Each row of a before or after table is a point. One or more steps were done to the points. Then noise was added and the rows were shuffled. The steps act on columns, c1 being the first. Write out the steps. A step turns or swaps two columns, mirrors them in a line or flattens them onto one, adds a multiple of one to another, or multiplies or shifts one. Angles are multiples of 10 degrees, from the lower column toward the higher: turns from -170 to 170, lines from 10 to 170 but not 90. Use the fewest steps. Two steps may share a column if one is a turn and the other turns, adds or multiplies; they go together, in the order done. Otherwise the lowest column goes first.

Before, 14 rows:
[[ 31 -26]
 [-28  20]
 [-24 -10]
 [ 30  12]
 [ 31 -19]
 [ 27 -18]
 [ 51 -17]
 [ 56   0]
 [ 27 -68]
 [-23  -2]
 [-21  16]
 [ 37 -22]
 [ 16 -14]
 [ 33  13]]
After, 14 rows:
[[ 36  11]
 [-28 -10]
 [ 40  11]
 [ 18 -26]
 [-14  16]
 [ 22 -20]
 [ -7 -68]
 [-18  20]
 [ 26 -21]
 [ 56  -1]
 [ 18 -17]
 [ 42 -17]
 [-24  -2]
 [  8 -14]]
Steps: add 0.5 times c2 to c1

Before:
[[-29  -8  -6 -30  25 -19]
 [-24  -7 -10   0  13  46]
 [ -4   0   3 -30  21   1]
 [  0 -17 -11 -38  22 -13]
 [-18 -16 -36 -34  36 -26]
 [ 20  -5  20 -26  39  -2]
 [ 11 -18  12  11 -87  -6]
 [  8  -8  -1   3  18 -30]
 [-13  21 -22   1  33 -27]
 [-76  -2   7  18 -95  23]
 [  6 -12  21 -17  31  -1]
 [ 10 -25  -6  28 -75  19]
 [  2   1 -34 -14  14  28]
 [-10  34  -4 -46  13 -18]]
After (14 x 6):
[[-20  14   6 -10 -43 -40]
 [ -1  20  -7  -8 -38  15]
 [-36  -8  41  -9  -7  23]
 [ 10  11 -16  -9 -41  15]
 [  6  16   6   7 -43 -17]
 [  0 -16  42  -2 -24  -1]
 [  2  19 -19 -13  -9 -21]
 [-26 -14 -10 -30 -25 -33]
 [ 49  24  -6  60  70   2]
 [-28  13  -5  -4 -37 -19]
 [  1   3   2   5 -39   3]
 [ -1 -24 -21  19 -47 -17]
 [-48  -4   8  58  67  24]
 [ 30  17  27  40  75  11]]
Steps: turn c4 and c5 by 130 degrees; add 0.5 times c4 to c1; turn c3 and c6 by 50 degrees; turn c2 and c3 by -160 degrees

Before:
[[  5  34  46   9  40  14  43  29  37 -26  15]
 [-19 -29  22 -27  54 -36  -2  -1  12 -23  16]
 [ 24  14 -25   9  48  -4   7  27 -44  15 -33]
 [ 41  27  -4  26 -23  20   0 -41  35  -1  -5]
 [ -8 -44   2  47   8  21  -7  43  38 -20 -46]
 [ 32  27  15   7   8  -8 -30 -27   3 -30 -37]
 [ 27   1  21 -26 -15 -15  14  41 -16  10  15]
 [ 21 -14 -34 -31   8 -44 -31  19   2  -8 -23]]
After, 8 rows:
[[ 15 -12  21  34 -35  24   9 -28 -18 -26 -28]
 [-16  35  35 -21  44  -5  52  -1  14 -23 -40]
 [ 10  36 -25 -10 -11 -15  -2  16  -8  -6 -21]
 [ 32 -11 -18  15  -8  23  91  25 -37  15 -57]
 [ 24  22  31   9  -2  14 -15  40 -26   6  15]
 [-22 -36   9 -50 -35  53  36  43  30 -22 -31]
 [ -3 -35   4  21 -17  52 -23 -44   1   1  13]
 [-16 -14  59  31  35  43  87  31  16 -28 -30]]
Steps: flatten c1 and c9 onto the line at 130 degrees; turn c2 and c4 by 100 degrees; shift c3 by 10; turn c5 and c11 by -60 degrees; add -1.5 times c11 to c7; shift c6 by 30
